Each row of a before or after table is a point. The points were changed in one or more steps. Then noise was added and the rows were shuffled. The steps act on columns, c1 being the first. Name the steps. A step turns or swaps two columns, mirrors them in a line or flattens them onto one, adds a multiple of one to another, or multiplies or shifts one. Angles are multiples of 10 degrees, from the lower column toward the higher: turns from -170 to 170, lines from 10 to 170 but not 90. Use the fewest steps. Two steps may share a column if one is a turn and the other turns, adds or multiplies; they go together, in the order done. Otherwise the lowest column goes first.

Before, 13 rows:
[[ 1.6  0.7]
 [-2.8 -1.3]
 [-0.9 -0.3]
 [ 4.1 -1.4]
 [ 6.6 -0.2]
 [ 3.6 -0.2]
 [-1.1  4.7]
 [ 1.5  1.2]
 [-7.4 -2.2]
 [ 1.2 -3.4]
 [-8.1 -5.0]
 [-4.9 -2.0]
 [-3.6 -3.0]]
After:
[[ 1.2 -6.3]
 [ 1.1 -3.4]
 [-0.3 -1.9]
 [ 2.0  3.8]
 [ 2.1 -3.3]
 [ 3.2  9.0]
 [ 1.0  4.9]
 [-4.7  0.0]
 [ 0.6  3.3]
 [ 0.3  1.4]
 [-0.7 -1.8]
 [ 3.8 -0.7]
 [ 1.0  7.6]]
Steps: mirror c1 and c2 in the line at 140 degrees

Before, 13 rows:
[[ -1.1   2.1   0.0  -1.8]
 [  0.7  -0.2   1.7   1.6]
 [  3.0  -2.4  -0.8   0.9]
 [ -0.7  -2.2   1.2   2.8]
 [ -2.5  -0.3   0.2   2.5]
 [  2.9  -2.4  -0.4  -7.8]
 [  0.9  -0.3   0.5   1.1]
 [ -0.9  -1.7  -3.8   1.7]
 [ -1.1   9.3  -0.9 -12.8]
 [ -1.9  -2.2   0.0  -3.2]
 [  0.5   5.9   0.1   2.3]
 [  0.4  -1.3   1.3   3.2]
 [  2.0   4.5   0.4   1.7]]
After:
[[  0.7  -0.1   1.0   1.6]
 [ -3.0   0.0   0.5   2.3]
 [ -1.3   4.4 -14.8 -12.6]
 [  0.7   3.2  -9.4   2.4]
 [ -1.0  -4.6   0.6   1.7]
 [  4.0  -2.1   3.3   1.0]
 [ -2.8  -1.5   2.9  -3.1]
 [ -0.8   1.3  -3.3  -1.7]
 [  3.9  -1.7   3.8  -8.1]
 [  2.7   2.5  -6.9   2.0]
 [  0.9   1.8   0.9   1.5]
 [ -1.1  -0.1   4.2   2.8]
 [  0.4   0.8   2.7   2.6]]
Steps: multiply c1 by 1.3; multiply c2 by 1.6; turn c2 and c3 by -70 degrees

Before:
[[ 1.2 -4.5 -1.5 -4.0  0.2  5.1 -5.1  0.7 -1.0]
 [-5.4 -3.7 -3.2 -1.0 -1.9  8.4 -1.7  4.7  2.5]
 [-6.2 11.0  2.0 -0.4  2.7 -2.4 -2.0 -4.8 -5.0]
 [-0.5 -1.4 -4.8  0.5  1.2  3.0 -2.7 -2.0  1.5]
 [-2.9 -4.7  2.1 -4.3  0.2  1.8 -0.3  0.6  3.2]
 [-4.2 -3.1  1.0 -1.3  4.3  6.6 -4.1 -1.4  3.9]
 [ 3.5  4.0 -2.8 -4.4  2.1  1.8  7.4 -2.1  1.9]
 [-0.7  6.0  4.2  2.8  2.8  2.4 -4.0 -2.1 -0.2]
 [ 2.7  3.0 -2.7  3.9  2.1 -5.3  6.4 -5.8 -1.4]
 [-1.8  0.2 -4.9 -2.9  0.5  0.9 -3.9  4.4  6.5]
 [-1.7  3.7  2.0  3.0  6.4  0.1 -1.9  1.8 -3.9]
 [ 5.8  3.3 -0.2 -0.5  2.7 -6.4 10.2 -5.4 -3.1]
 [ 0.4 -0.4 -0.9 -1.9 -5.0  3.2  0.3  1.6  4.8]]
After:
[[-2.3  3.0  3.4 -6.0  3.9 -0.1 -1.6  4.2 -1.8]
 [10.4  0.4  3.0 -2.9 -0.2  0.1  5.9 -2.3 -5.9]
 [-2.5 -5.0 -0.6 -0.9  0.3  0.0 -0.7 -2.4 -0.3]
 [-2.1 -4.1 -3.3  1.5 -1.3  0.0 -5.3  1.7  5.2]
 [-0.4  1.1 -5.0 -1.1 -4.2 -0.1 -2.9 -2.0  2.9]
 [-2.2  3.5 10.5 -2.4 -0.1 -0.1 -6.5 -0.3 -6.9]
 [-4.0  5.0  5.2 -2.6  2.8 -0.2 -0.4 -1.0 -1.5]
 [-3.8  0.9 -3.4 -4.5 -0.7  0.1 -4.0 -3.4  1.6]
 [ 7.3 -1.8  4.7 -2.8 -4.0  0.4  3.6 -2.5  0.0]
 [-4.1 -5.1  1.1 -1.2 -3.0  0.6 -1.7 -0.8  7.7]
 [-5.0 -2.1 -4.1 -0.9 -4.1 -0.2  1.5  1.0 -0.1]
 [ 6.3 -2.1  3.8 -1.2  4.0 -0.2  2.5 -3.5 -4.8]
 [ 0.1 -1.0 -0.1  4.7 -2.9  0.0  0.2 -2.3  5.0]]
Steps: swap c1 and c7; mirror c2 and c3 in the line at 40 degrees; turn c4 and c5 by 80 degrees; multiply c6 by 0; turn c8 and c9 by 40 degrees

Before (13 x 12):
[[-1.1 -0.3 -2.3 -3.3 -3.1  1.6 -1.3  3.8  7.4  2.3 -3.5 -0.8]
 [ 2.0  1.5 -6.7 -2.1 -0.1 -3.8 -2.1  3.9 -2.7 -0.3 -1.0 -0.5]
 [ 6.0 -1.4  3.2  3.1 -6.0 -1.8 -0.7  3.0  3.4  3.2  1.0  1.5]
 [-0.8  3.2 -3.6 -0.9 -0.7 -0.5 -1.9  4.0  2.8  2.1  6.3  0.4]
 [ 2.2  0.3 -0.8  8.3 -5.2 -0.3  2.0  2.7 -2.3 -2.3  1.8 -1.2]
 [-5.0  2.3  3.2 -2.4 -0.7  1.2  1.8  1.3  2.2  8.2 -1.5 -5.1]
 [-0.1 -6.4  2.0 -2.7 -0.5  1.3  0.8  5.5 -0.2 -6.3 -2.6  0.0]
 [-3.9  3.6  4.1  3.0 -1.4 -3.0  4.3 -5.4 -1.9  1.4 -4.5  1.8]
 [ 2.0 -3.8  5.5  8.7 -1.7  1.5 -3.1  4.1  3.9  1.3 -3.5 -0.1]
 [ 4.1  5.7  1.5  4.0 -0.7  3.4 -3.2 -3.5 -5.3 -0.3  1.2 -0.6]
 [-1.3 -1.6  4.4 -0.6 -4.3  5.3 -3.5  7.2  1.8  0.1 -3.5  5.2]
 [ 3.6  3.1 -2.3 -5.7 -0.6 -0.9  1.8  9.0  4.1 -2.0 -2.1  4.6]
 [-0.4  5.8  1.2 -1.8 -3.7 -3.5 -0.8  3.1  0.8 -1.1  1.8 -1.8]]
After (13 x 12):
[[ 5.6  3.8  2.4 -1.1  4.4  6.4 -3.1  9.7 -0.2 -1.9 -3.4 -0.8]
 [-1.1  0.5 -0.1 13.4  0.3 -0.6  2.7  5.9 -1.6  3.0 -4.9  2.1]
 [ 3.8  2.3 -0.5 -9.2  1.4 -1.2  1.6 12.5 -3.3 -3.7  0.6  2.9]
 [ 1.1 -5.9  2.6  4.9  1.7 -1.3 -0.1  5.7  1.8 -4.3 -6.4  5.7]
 [ 0.9  3.7 -1.1 -1.3 -5.1 -0.7 -1.7  7.2  1.7 -3.2 -2.9 -0.9]
 [-0.4 -4.6 -2.2 -4.0  3.1  1.5  0.7  7.7 -5.6  2.1  0.5  0.4]
 [-5.6  2.2  3.3 -4.4  2.0  1.2  2.3  4.5  6.0 -4.6  0.0 -5.3]
 [-2.0 -0.8  3.9 -2.9 -0.8 -2.8 -0.7  5.7 -0.9 -0.8 -3.8 -0.7]
 [-0.8 -1.6 -5.4 -3.3  0.3 -3.5 -2.0  6.8  0.6  3.3 -0.3  1.5]
 [ 0.1 -3.8  2.6 13.4  3.9  1.3 -2.9  7.6 -0.5 -4.6 -0.4  2.4]
 [ 2.5 -3.2  5.2  5.1  4.4 -2.6  4.2 -2.4  1.8  1.2  0.3 -3.6]
 [-0.8  9.5  4.3  6.2 -0.6  2.4 -3.0 -0.5  1.5  4.7 -1.8  4.0]
 [-1.0  2.8 -1.5 -4.3  4.7  1.0 -0.4  7.1 -0.3 -7.2 -2.0 -1.7]]
Steps: swap c1 and c12; turn c2 and c3 by 30 degrees; add 1.5 times c6 to c2; multiply c4 by 1.6; turn c5 and c11 by 110 degrees; shift c8 by 3.0; turn c9 and c10 by -110 degrees

Before (14 x 18):
[[-1.9 -0.7  1.7  2.1  1.0  0.2 -0.1  1.2  2.6  3.5 -1.1 -1.1 -4.1 -3.6
  -1.6  3.7  5.0  1.5]
 [-3.4  1.9  4.4 -1.7  1.8  4.1  2.4 -2.8  1.9 -4.2 -3.5 -1.9 -1.1 -0.6
   2.1 -1.3  0.5 -3.3]
 [ 5.4  2.2  3.2  4.5  1.5 -1.4 -1.0  0.1 -0.7 -3.5  0.8  1.2 -2.4 -5.5
   2.1  4.7  0.1 -2.7]
 [-2.6 -4.2  4.6 -2.7 -3.9 -3.7  4.6 -3.4 -2.7  0.0 -5.7  1.7  0.0  4.1
  -2.9  6.6 -2.6 -3.0]
 [-1.8  3.5  4.6  4.6 -6.2  0.6 -6.5  4.8 -6.1 -1.4 -5.3 -6.0 -3.1  1.0
  -6.6 -3.3 -0.7  4.9]
 [-3.5 -6.1  4.1 -1.0 -2.8  2.3  2.3  4.3  1.6  0.3 -5.5 -6.2 -4.9 -4.9
  -3.9  2.4 -2.0  0.4]
 [ 3.1 -4.6  0.2 -3.7 -0.9 -4.4  3.2  4.0 -2.7  0.5 -4.5 -2.6 -6.0 -1.9
   2.5  0.7 -2.4  5.0]
 [ 5.4  3.9 -4.6  4.6  1.8 -1.4  1.6 -2.2 -5.3 -1.7  3.3 -3.3 -6.2 -5.4
  -6.3 -4.1  2.7  4.9]
 [-1.1 -3.0 -5.1  0.7  3.0  2.1  1.7  1.3 -3.6 -3.0  3.1  3.8  1.2 -0.8
   0.5  3.2 -4.1  4.9]
 [-2.0 -4.7 -1.1  1.1 -5.0 -0.9 -1.0  1.7  4.3  1.1 -5.5  2.8 -5.3  2.8
   0.6 -0.2 -5.7 -5.0]
 [-4.6  3.1  1.2  4.4 -3.3 -2.4  0.6 -0.4  0.6 -3.9  4.0  3.4  0.0  1.4
   3.2 -4.1 -4.1 -3.1]
 [ 1.9 -1.1 -0.9 -4.7 -6.8 -2.8  1.8  5.6  2.2  1.9  1.5  2.8 -6.1 -2.8
   0.7 -1.2  3.3 -4.4]
 [ 0.0 -3.1  2.0 -4.5  2.7 -5.5  3.2  0.9 -3.9  0.7  2.8  2.4  4.4  2.7
  -3.0 -1.3  1.8 -2.5]
 [-0.9 -0.4 -4.8  2.5 -1.7 -0.9  1.0  1.4 -4.1  5.7  2.0 -2.0  3.6 -3.8
  -3.5  2.8  2.9 -2.2]]
After:
[[ 2.9 -0.8  1.8  3.6  1.0  0.2 -5.8  1.5  2.6  2.0 -1.1 -3.6 -4.1 -1.2
   1.8  2.9 11.1  1.5]
 [-2.0  3.9 -4.6  6.8  1.9 -1.4  7.8 -2.8 -5.3 -3.8  3.3 -5.3 -6.3 -3.2
  -1.7 -6.5 12.1  4.9]
 [-2.4  1.8  4.4 -3.9  1.7  4.2  4.2 -3.7  1.9 -2.7 -3.5 -0.6 -1.2 -2.0
  -1.5  2.6  2.1 -3.3]
 [ 2.3 -0.3 -4.9  5.9 -1.8 -0.9 -3.3  1.8 -4.2  3.7  2.0 -3.9  3.6 -2.0
   1.6  1.9 -2.4 -2.2]
 [-1.1 -3.0  2.0  0.0  2.7 -5.4  5.1  1.2 -3.9  2.9  2.8  2.7  4.4  2.4
  -4.5 -0.4 -4.8 -2.5]
 [ 1.0 -6.1  4.1  2.5 -2.8  2.2 -1.2  5.6  1.5  0.7 -5.5 -4.9 -4.8 -6.2
  -3.1  4.1  5.4  0.5]
 [ 2.7 -2.9 -5.0 -1.0  3.0  2.2 -3.1  1.7 -3.6 -2.9  3.0 -0.8  1.1  3.8
  -0.3  2.1 -5.9  4.9]
 [-0.4 -1.0 -0.8 -2.6 -6.7 -2.8  3.7  7.4  2.3  4.0  1.6 -2.9 -6.2  2.8
  -1.8 -2.1 12.4 -4.6]
 [ 5.4 -4.3  4.7  0.7 -3.8 -3.8 -5.2 -4.4 -2.7  1.5 -5.7  4.2  0.0  1.7
  -3.6  4.9 -2.6 -3.0]
 [ 6.2  2.1  3.2 -0.3  1.5 -1.5 -8.0  0.0 -0.8 -5.2  0.8 -5.5 -2.4  1.2
   2.9 -3.4  3.7 -2.7]
 [-3.6  3.5  4.5  7.2 -6.1  0.5 -1.6  6.3 -6.1 -3.6 -5.3  0.9 -3.1 -6.0
  -1.7  0.5  4.0  4.9]
 [-1.0 -4.7 -1.1  0.5 -4.9 -1.0 -0.7  2.3  4.3  0.5 -5.5  3.0 -5.3  2.9
   1.6  1.9  2.1 -5.1]
 [ 1.7 -4.7  0.1 -3.8 -1.0 -4.3  2.1  5.2 -2.7  2.3 -4.5 -1.8 -6.0 -2.6
  -0.8 -2.8  6.5  5.0]
 [-5.5  3.1  1.2 -1.2 -3.3 -2.4  6.8 -0.5  0.6 -5.7  4.0  1.5  0.0  3.5
   3.4  2.9 -4.1 -3.1]]
Steps: add -1.5 times c16 to c7; turn c1 and c16 by -70 degrees; turn c4 and c10 by -30 degrees; turn c4 and c15 by 50 degrees; multiply c8 by 1.3; swap c12 and c14; add -1.5 times c13 to c17
